Every row gives one point. To make a cloud, some directions were put in groups of two or more. Within a group, all points are equally far from the middle, so they leave a hole (a ring in 2 directions, a hollow ball in 3). The other directions are filled evenly. Then the cloud was stretched, turned, moved and blurred a little. Count the holes, and give their numbers of directions, smallest first.

Cloud, 13 rows:
[[ 36  46]
 [ -6 -39]
 [ -8  -4]
 [ -9 -31]
 [-10 -28]
 [  7 -47]
 [ 52  41]
 [ 19  39]
 [ 32 -40]
 [ 53  40]
 [ 61  15]
 [ 22 -47]
 [  9 -49]]
Holes: 1 (2)

Cloud (13 x 2):
[[ 43  -2]
 [-51  -1]
 [ 48  -3]
 [ -6  12]
 [-12 -31]
 [-17  47]
 [ 48  27]
 [ 43  -6]
 [  3 -39]
 [ 54  12]
 [-36 -11]
 [-25 -55]
 [ 76  27]]
Holes: 0

Cloud, 13 rows:
[[-15  69]
 [ 22   7]
 [-27  24]
 [-31  51]
 [-20 -64]
 [ 14  37]
 [-29  35]
 [-23   5]
 [ -6  74]
 [ 46  22]
 [-26  15]
 [-53  13]
 [-16 -16]]
Holes: 0

Cloud (19 x 3):
[[-24 -69 -35]
 [ 20 -20  -5]
 [-19  -8 -31]
 [-93  29  -7]
 [-78 -20 -11]
 [ 23  15  37]
 [-68  -1  21]
 [ 66   8  20]
 [ 39 -33  13]
 [ 58 -34   9]
 [-27 -19  48]
 [ 13  36  12]
 [  6 -12 -22]
 [-37 -28  35]
 [ 32  44  31]
 [ -3 -28  38]
 [ 11  43  49]
 [  8   2 -23]
 [ 51 -41  14]]
Holes: 0

Cloud (22 x 3):
[[  5 -29  -5]
 [-58 -16   2]
 [-63  23 -29]
 [ 79 -43   9]
 [  1   9 -27]
 [-95 -26  11]
 [-59 -20   3]
 [ 30 -52 -11]
 [ 56 -26  -7]
 [  5  29   1]
 [ -4  27 -42]
 [-11 -20 -42]
 [ 12 -44  28]
 [-20  61 -20]
 [ 24 -65  -4]
 [ 44 -22 -17]
 [ -1 -22  19]
 [-34 -79   8]
 [  1 -23  -7]
 [-50   7 -25]
 [ 53 -17 -15]
 [ 41   8 -47]]
Holes: 0

Cloud:
[[-12   0 -74  12]
 [ 18  43  75  -9]
 [  5 -31  -8  37]
 [-22   3  11 -37]
 [-10  -1 -95  13]
 [ -2 -34  13  34]
 [ 12  41 -53 -21]
 [ 58  29 -72  59]
 [ -2  40  40 -15]
 [-15 -37 -21   4]
 [ 17  48   3  -3]
 [ 23 -16  65  40]
 [ 17 -48 -68  11]
 [ 31   1  13 -12]
 [ 44 -10  28  38]
 [ 26  16  -7  13]
 [ 20  47 -13  25]
 [-15   4  14  -6]
 [ 40   9  -5  -7]
 [ 36  60 -30  -5]
 [ 18  38 -29 -11]
 [ 36  -7 -32  16]
 [-11   9 -28  21]
 [ 19 -34 -38  16]
 [ -5  -1  24  11]
 [ 23  47 -31 -33]
 [-18 -32  37  -3]
 [ 31  11  75  37]
 [  1  42 -12  -7]
 [-20 -23 -21  21]
 [-50  -4 -28  11]]
Holes: 0

Cloud:
[[ 20  23   3   1]
 [ 82  22  35  10]
 [  2  23 -27 -25]
 [-21   5 -60 -11]
 [-14 -18  23  38]
 [-17  55 -11  68]
 [-41  -7 -46 -62]
 [ 58  32  57   3]
 [ 68  -8  28 -34]
 [ 18  -4 -10   3]
 [-29  17 -14 -14]
 [ 45 -56  37 -36]
 [  5  45  22   9]
 [-19 -54 -22 -86]
 [  3  13 -16  21]
 [ -3 -35 -36  30]
 [ 46  24  27 -36]
 [-32  21 -10 -39]
 [ 69  12  38  17]
 [-21 -10  39 -36]
 [ 34  15  19  43]
 [-31  -8 -56 -36]
 [-17  40 -45  44]
 [ 83 -22  31  -7]
 [ 17  26 -33   0]
 [ 13  10  37 -22]
 [ 49  29  61 -22]
 [ 67  22  27  12]
 [ -6  19  -1  31]
 [ 59   9  48  31]
 [-22  35 -13  47]
 [ 67 -43  16 -44]]
Holes: 0

Cloud (30 x 4):
[[ 24  37   1 -28]
 [  1   9  55  22]
 [ -5  -1 -75  13]
 [ 40  12 -43  40]
 [-12 -14 -61 -20]
 [-47 -44  -2  32]
 [-47  -1 -43 -26]
 [-31  63 -28  26]
 [ 18  -5  49   8]
 [-56 -21  -4  54]
 [-57  -3  -6  61]
 [ -9  32  33  59]
 [ 22  43   5  57]
 [ 14 -22 -38  62]
 [ -6 -19 -51  61]
 [  0 -52  -4  42]
 [-11 -31 -39 -28]
 [-41 -43 -12 -12]
 [ 40  14 -18  57]
 [ -4 -57   0   7]
 [ 22  -9  41  -4]
 [  1 -53  -1  39]
 [ 43  21 -44  20]
 [ 30 -22  22  47]
 [-13  59  -2  53]
 [-46 -47  -2  12]
 [ 14  64 -15  24]
 [-54  20   0 -29]
 [-23  66 -22   3]
 [ -4  58   0  53]]
Holes: 2 (2, 2)

Cloud, 48 rows:
[[-17 -34 -59 -35 -23  37]
 [  0 -31 -32 -26  19 -56]
 [ 34  51  -3  43  -4  21]
 [-21 -22 -54 -69 -24 -22]
 [-42 -40   5  45   7 -51]
 [ 27 -14 -68   9 -22 -12]
 [ 13  70  13 -25 -54  12]
 [-51 -39  -7 -23  52   2]
 [-87 -17   5 -32   6  45]
 [  9  -8 -25  41 -55  -5]
 [ 23  -5   9 -60  24 -38]
 [-89  -5 -22 -20 -16  30]
 [-22  24 -34  20 -56 -33]
 [-20  26  16  27 -26  65]
 [-20  54  17 -36 -27 -27]
 [-22  14 -27 -24  13  70]
 [ -7  42 -16  43 -55  20]
 [ 10  -3 -12  18 -31 -66]
 [-44  -2  27 -15  41  11]
 [ 58  58   2   2 -53  -9]
 [-39 -58  -3  21  30  38]
 [ -5  16   7 -28  16 -53]
 [ 11  10  35  -8 -57 -12]
 [ 27  55 -42   5 -14  -7]
 [ 54   0 -15 -28 -43  13]
 [ 49 -11 -28 -58  -6 -24]
 [ 40  16 -60   5  -1 -20]
 [ 47  31  24 -50  -2  56]
 [-67  -9  10 -45  30  37]
 [-14   1  59 -66  -5  25]
 [-23 -53 -16  51   9 -36]
 [-28   4  -8  17 -61 -36]
 [ -1   2 -19 -93 -21  52]
 [-59  22 -21  25  -9  21]
 [-15  14  35  59 -43 -12]
 [-13  -4  51 -37  30 -18]
 [ 50  21  -2 -34 -54  16]
 [  1   4  43 -83  14   5]
 [ 27  10 -40 -11  21 -36]
 [-63  -3   8 -20 -33  58]
 [ -1   9  49 -18 -47 -18]
 [-32 -21 -12  35  -6 -65]
 [-17 -60 -24 -41 -18  -6]
 [  7 -36  -7 -87  29  11]
 [ 18 -36 -55 -62   6   0]
 [-28  42 -36 -34 -17  47]
 [-20 -33  53  26 -14   9]
 [  8  28 -66 -40 -42   5]]
Holes: 1 (6)
